Rows are points. Each copy is the shape, with its points in the same order, stretched, turned, moved and blurred by noise. Some copies are also mirrored. Which?

Shape (5 x 2):
[[-30 -15]
 [ 41 -34]
 [-20  16]
 [ 38  -6]
 [ -8  -5]]
Copy 1, 5 rows:
[[-20 -28]
 [ 54  -3]
 [-31   6]
 [ 37  16]
 [ -6 -12]]
Copy 1 is: only turned
Copy 2:
[[ -8 -22]
 [ 46  14]
 [-21   2]
 [ 24  29]
 [ -3  -3]]
Copy 2 is: only turned
Copy 3 (5 x 2):
[[ 23   8]
 [ 17 -60]
 [ -6  14]
 [  0 -50]
 [  7   2]]
Copy 3 is: mirrored

Shape:
[[-41  24  12]
 [  6 -32 -10]
 [  5   5   7]
 [ 27   1  -3]
 [ 18  18 -21]
 [ 28  11  25]
 [-34 -44   5]]
Copy 1:
[[-29  37 -14]
 [-12 -33 -11]
 [-14   0   7]
 [ -1 -14  18]
 [ 13   6   9]
 [-14  -8  37]
 [-40 -26 -35]]
Copy 1 is: only turned
Copy 2:
[[-31  19  -3]
 [ 35 -17 -38]
 [ 17   6   3]
 [ 39  -9   4]
 [ 14 -26   8]
 [ 39  23  18]
 [  3   3 -60]]
Copy 2 is: mirrored

Shape (8 x 4):
[[ 19 -13  -3  15]
 [-20  18 -21 -10]
 [ -8 -31 -13 -15]
 [-24 -35  27 -18]
 [ -4 -27  19  22]
 [ 16  19  31  33]
 [ 13  19  23 -30]
 [ -8  23  24 -24]]
Copy 1:
[[  9   4  -9  -9]
 [-19   0  33  33]
 [  4 -27  -9  19]
 [-13 -43 -31   2]
 [ -4   3 -41 -18]
 [-19  22   0 -42]
 [ -4 -31  34  -7]
 [-20 -28  35  -8]]
Copy 1 is: mirrored
Copy 2, 8 rows:
[[  8   7   8  16]
 [ -2 -29 -34 -20]
 [-17 -43   1  27]
 [ -1 -60  43   4]
 [ 26 -17  35  11]
 [ 36  23  26 -32]
 [-19 -11  19 -36]
 [ -7 -23  13 -46]]
Copy 2 is: mirrored

Shape, 14 rows:
[[  4  34  18   7   9   6 -36 -23]
 [-23 -15   9  11 -28 -15  11  -3]
 [-14 -11 -15 -23  41  32  23  10]
 [  6  29 -16 -10   8  37  -9 -13]
 [  1  22   6  39  10  15 -32 -13]
 [-22  -6  14   4 -21  11   1  22]
 [  3   9  32  23  -5  -4 -21  -1]
 [-11 -19 -26 -31  29  38   8  29]
 [ 11  41  13   8  11  -5 -31   3]
 [-24  -5 -11 -13  -5  13 -11  30]
 [ 12 -16   4  22 -31  -9  21   9]
 [  0 -11  28  17 -24   0  27  -4]
 [-23  18  -9 -14  12  41   5  35]
 [  1 -23  15  -5 -17  19   2  10]]
Copy 1:
[[-10  31  10  12   4 -10 -41  -6]
 [-33  -9  -5  -7 -24  -6  24   2]
 [ 23 -13 -46   8  22  39   4 -14]
 [ 20  40 -26  13   6  10 -13  -4]
 [ -7  26  22  37   4   2 -16  -1]
 [-29   8 -10  -2 -15  27  14  15]
 [-14   8  30   5 -11   5 -16  11]
 [ 14   0 -48   3  33  44  16   7]
 [ -3  17   1  19   6  -5 -44  21]
 [-28  10 -31   7  13  26   9  20]
 [  8  -8   5  -5 -28  -6  36  22]
 [  1 -10  10 -11 -42   8  17   3]
 [ -4  19 -47  21   5  51  -5  14]
 [ -4   4   3 -19  -6  24  19   6]]
Copy 1 is: mirrored
Copy 2, 14 rows:
[[ -4  37  44 -11  14   4 -29  -4]
 [-13  -3  -3   9 -24 -34  18 -14]
 [ 22 -42 -14 -23  20  29   5  -4]
 [ 25  25   2  -6  22  33 -14 -13]
 [ 18  20  42  -5 -10  -3 -43 -25]
 [  1  -4  -3  -1 -36  -8   6   9]
 [ -6   9  46   6 -20 -13 -18   1]
 [ 28 -40 -34 -11  11  29  -9  15]
 [ 20  29  48  -2  12  -6 -23  15]
 [ 16  -6 -20  -9 -15  -6  -9  21]
 [  6 -13   5  45 -24 -23  19 -17]
 [-13 -11  20  23 -30  -7  29 -20]
 [ 39  -5 -13 -28 -15  26   1  18]
 [-11 -16  -5  18 -23  10  -1   4]]
Copy 2 is: mirrored
Copy 3:
[[-26  16  -8  13  15   5 -52 -27]
 [ 16 -17 -21  -3   6  -1  19 -19]
 [-29  26  33 -21  35  31  25  16]
 [-32  27   8 -24   4  32 -29  -7]
 [ -6  26 -26  28  14  30 -40 -28]
 [ 12 -13 -18 -20  33  20   3 -15]
 [ 14   6 -15  17  26   5 -32 -30]
 [-24   4  34 -31  39  54  14  26]
 [ -8  16 -13  10  21   5 -60   0]
 [ -9 -20  -9 -21  35  37  -5  11]
 [ 50  -2  -8  -7  -7  10   6 -10]
 [ 34  10  -6 -10   9  -7  15 -33]
 [-19  14  -6 -42  49  42  -6  12]
 [ 14 -10  13 -19  25  25   2 -25]]
Copy 3 is: mirrored

Shape, 13 rows:
[[-14   8  19  16  36  33 -24   7 -37]
 [  8  -6 -34  21 -13  -6  10  -4  19]
 [-27  -2   4  -8   9  13 -16  18 -45]
 [ -8  24  25   9   6  22 -35  14 -23]
 [-13  -3   3  -5   5  39 -26 -17 -25]
 [ -2 -26   4  -3   1  -1   9   8  21]
 [-13   0 -14 -29 -16  14  17   6  22]
 [  2  10 -16  14   9   1  40   1  16]
 [ 18  -4 -17 -21  -1   2  -1   6  -1]
 [  9 -10 -14  15 -23  17  26  16  10]
 [ 14 -16  -7 -22  -7  22  22  14   1]
 [-10   8  33   1   2  12  -9 -11 -44]
 [ 15 -11  -9 -35  -8  12  15   5  11]]
Copy 1, 13 rows:
[[ -6  26  22 -21  26  27 -44  28 -19]
 [ -6  11 -14  34  -7 -21  10  -7 -13]
 [ -1  25  15 -24   3  15 -21  60  -3]
 [ 21  19  19 -14   8  19 -40  18  12]
 [  3  32 -16 -23   0  22 -17  15 -18]
 [ -2  11   0  31  11  31  23   9   6]
 [ -5  22 -21   3   6   9  25  14  33]
 [-38  13  12  18  11  -8   8 -11  11]
 [  8 -15 -13  -9   7   3   0  15   5]
 [-21   8 -10  35 -18  17  -1   5  15]
 [-20  -7 -15   0   0  32   3  20  15]
 [ -8  22  38 -30 -13  31 -19  17  -4]
 [ -8  -6 -19  -5   8  23  15  12  20]]
Copy 1 is: mirrored
Copy 2 (13 x 9):
[[ 47  -8  18  19  27  44 -16   9 -17]
 [-29  -9 -19  23  -3  -7   2 -19  21]
 [ 25   9  19  22   0  28  -7   5 -42]
 [ 49  23  10  25  22  11 -18   7  -7]
 [  3  -5  30   8  29  22 -22  12 -14]
 [-11 -15   4   1 -20  -8  14  10  13]
 [-37  15 -14  -3  -9  -4   2  21  -1]
 [-16   0 -29  -3  -6  26  10 -18  16]
 [-11  -8 -10   6   7 -19  11   0 -19]
 [-22  10  -8  24   0  -2  32  -1  25]
 [-24   0   0  -4   7  -5  33  13  -3]
 [ 27  19  36   3  11  21  -8 -22 -21]
 [-31   1  -5  -9   3 -17  21  15  -9]]
Copy 2 is: mirrored
